Each row is a point. Examples show where two turns around zero, p and q, send a point. Write where each new point lands after one turn and then the other. Backwards means that the second turn is done in reverse. Each puzzle has new turns, and all numbers are rounded.

Turn p:
-.03, .54, -.13 -> -.08, .50, -.22
-.10, -.03, .56 -> -.49, -.15, .24
-.05, .21, -.11 -> .00, .19, -.15
.22, -.32, -.18 -> .36, -.19, .14
-.05, -.40, -.14 -> .22, -.36, -.03
Turn q:
-.08, -.35, -.26 -> -.13, -.38, -.19
-.11, .03, -.27 -> -.27, -.03, -.12
.13, -.14, .21 -> .27, -.07, .05
-.28, .01, .51 -> .15, -.03, .56
.34, .45, -.19 -> -.03, .52, -.30
Where do these land?
q, then p backwards: -.21, .10, .38 -> .41, -.07, .17
p, then q backwards: .32, -.18, .24 -> -.30, -.02, .32
q, then p: -.03, .13, -.30 -> -.01, .01, -.33
p, then q: .19, -.02, -.36 -> .20, .22, -.28
q, then p: -.44, -.23, .40 -> -.32, -.36, .42
q, then p: .17, .21, -.36 -> .11, .18, -.39

Turn p:
-.48, .14, .31, .31, .33, .39 -> -.19, -.32, .32, .28, .14, .60
-.06, .20, -.48, -.40, .30, .12 -> -.41, -.39, -.38, -.22, -.11, -.13
.13, -.18, -.46, .08, .25, .04 -> .02, -.33, -.29, .05, .25, -.27
-.05, -.17, .46, -.05, -.15, .08 -> .18, .17, .37, -.18, .00, .21
.26, .29, .29, .00, -.33, -.24 -> .02, .61, -.04, .02, -.16, .05
.32, -.17, -.33, .24, -.18, .13 -> .41, -.05, -.37, .10, .13, -.13
.06, .29, .06, .05, -.38, -.29 -> .01, .42, -.06, .18, -.32, -.07
.27, -.14, .33, -.33, .41, -.03 -> -.25, .13, .16, -.47, .40, -.01
-.45, -.26, -.18, .11, -.24, -.21 -> .19, -.24, .29, .25, -.31, -.27
Turn q:
-.14, .13, .10, .51, .24, .02 -> -.11, .28, .29, .24, .06, .36
.22, .21, -.02, -.12, .01, .10 -> -.04, .02, -.25, -.14, -.14, .12
.08, -.43, -.11, .57, -.14, .07 -> .47, .05, .54, .10, -.12, .13
-.17, .26, .12, -.56, .19, .28 -> -.45, -.38, -.41, -.07, .13, .06
.19, -.35, .16, .23, .25, -.21 -> .37, .20, .14, -.01, .36, .12
-.11, .02, .29, -.22, -.53, -.33 -> -.20, .10, .15, -.41, .00, -.55
-.09, .16, -.55, -.42, -.01, .07 -> -.05, -.27, -.46, .30, -.28, -.25
Where do these land?
p, then q: .19, .20, -.27, .35, -.20, -.43 -> .03, .57, .09, .27, -.30, -.02
p, then q backwards: .18, .09, .41, -.40, -.28, -.09 -> .35, .25, .28, .29, -.30, -.15
p, then q: .20, .16, .02, -.28, -.06, -.06 -> -.20, -.06, -.20, .07, -.14, -.21
q, then p: -.52, -.46, -.10, .01, .00, -.38 -> -.19, .31, .37, .33, .47, -.18
p, then q: .27, -.19, -.31, -.10, .22, .23 -> .32, -.15, -.29, .26, .17, -.11
q, then p: .25, -.12, .33, .17, -.18, .27 -> .03, .05, .05, -.52, -.05, .20
p, then q: -.43, -.05, .47, -.05, .19, .41 -> -.14, -.53, .22, -.34, .23, .32
q, then p: -.18, .43, -.23, .33, .37, -.30 -> -.12, -.03, -.20, .64, -.10, .37
q, then p: .04, -.06, -.30, -.02, -.07, .35 -> .47, .00, -.01, -.04, .00, -.06

Turn p:
.10, .28, .04, -.04, .10, .09, -.08, -.08 -> .10, .20, .16, .17, -.01, .10, .09, -.03
-.37, .14, .13, -.23, -.20, -.13, -.20, -.30 -> -.06, .11, .44, -.08, -.21, -.37, -.07, .12
-.20, .23, -.12, .46, .15, -.29, .16, -.12 -> -.30, -.06, -.11, .43, -.04, -.05, .13, .40
-.29, -.28, -.29, -.18, .03, .21, .05, .01 -> -.19, .10, -.14, -.36, -.22, .09, -.26, .03
.00, -.04, -.33, .30, .02, .15, -.30, .12 -> .14, -.03, -.25, .24, -.21, .14, -.35, .06
-.01, .17, .11, .19, -.07, .29, -.12, -.18 -> .01, -.05, .30, .22, -.06, .21, -.14, -.02
.18, -.27, -.20, -.15, -.15, -.28, .18, .12 -> -.04, -.14, -.36, -.20, -.05, -.22, .17, -.20
.30, -.12, .15, -.05, .15, .32, .08, .14 -> .12, .01, -.03, -.11, .28, .35, -.01, -.24
-.21, .16, .10, -.07, -.17, .04, .02, .26 -> .20, -.11, .13, -.18, -.11, .04, .09, .25
.25, .04, .12, -.02, -.08, -.19, .34, .26 -> .09, -.21, -.16, -.08, .17, .02, .44, -.04
.24, -.32, .28, -.20, .21, -.20, -.14, -.24 -> -.07, .15, .04, -.04, .44, -.32, -.10, -.32
Turn q:
.02, .00, .10, -.03, -.44, -.09, -.19, -.16 -> -.05, .00, .12, -.15, -.41, .02, -.08, -.24
.44, .01, .26, -.20, .05, -.05, .22, .08 -> .36, .15, .19, -.25, .26, .03, .11, -.16
-.04, .18, -.21, .13, .28, .00, -.12, -.09 -> -.11, -.04, -.15, .25, .19, .05, -.24, .02
.20, -.18, .22, -.17, .08, -.26, .20, .18 -> .15, .04, .17, -.31, .25, -.24, .17, -.05
-.12, .06, -.32, .28, .17, .15, -.18, .23 -> .01, -.11, -.21, .48, .00, -.13, -.06, .15
-.13, -.12, -.20, -.05, -.28, .23, -.12, -.23 -> -.06, -.25, -.10, -.02, -.37, .25, -.02, .04
.21, .12, .14, -.19, .14, -.24, .49, .25 -> .25, .34, -.09, -.33, .38, -.18, .15, .03
.03, -.26, -.03, -.14, -.32, -.13, -.11, -.39 -> -.14, -.30, .05, -.34, -.27, .13, -.06, -.24
-.35, .21, -.05, .34, .14, .17, -.03, .13 -> -.23, .19, -.15, .44, -.03, -.02, .04, .20
-.28, .19, -.04, -.02, .30, .15, -.15, .24 -> -.06, .10, .03, .30, .10, -.07, -.15, .41
.02, -.20, .13, .06, -.12, .06, -.01, -.24 -> -.13, -.13, .12, -.08, -.10, .17, .15, -.16
Where do these land?
q, then p: -.14, .21, .03, -.20, .16, -.05, .00, .43 -> .39, .04, -.18, .14, .12, -.10, .22, .18
p, then q: -.12, -.03, .12, -.12, -.21, .12, .29, -.25 -> -.22, .08, .18, -.26, -.11, .10, .16, .20
p, then q: .08, .07, -.07, .19, -.32, .06, -.01, -.13 -> -.13, -.13, .05, -.02, -.20, .04, .25, -.19
q, then p: -.03, .14, -.15, .02, .20, -.11, -.15, -.24 -> .02, .15, .00, .08, -.04, -.04, -.37, .10
q, then p: -.09, -.03, -.10, -.15, .35, .43, .15, .75 -> .36, -.22, -.61, .14, .36, .27, .38, .13
q, then p: -.11, -.10, .11, .27, .02, -.25, -.30, -.27 -> -.27, -.07, .26, .00, .00, -.24, -.28, .22
p, then q: .16, .12, .14, .10, .26, -.10, .01, .06 -> .02, .08, -.12, .21, .29, .01, .05, .00
q, then p: .05, -.16, -.12, .04, -.14, -.26, .10, -.20 -> -.24, .14, .01, -.16, -.16, -.19, -.06, -.12
p, then q: .20, -.20, .03, -.15, -.32, .15, -.10, -.15 -> -.18, -.18, .19, -.23, -.07, .23, -.08, -.20
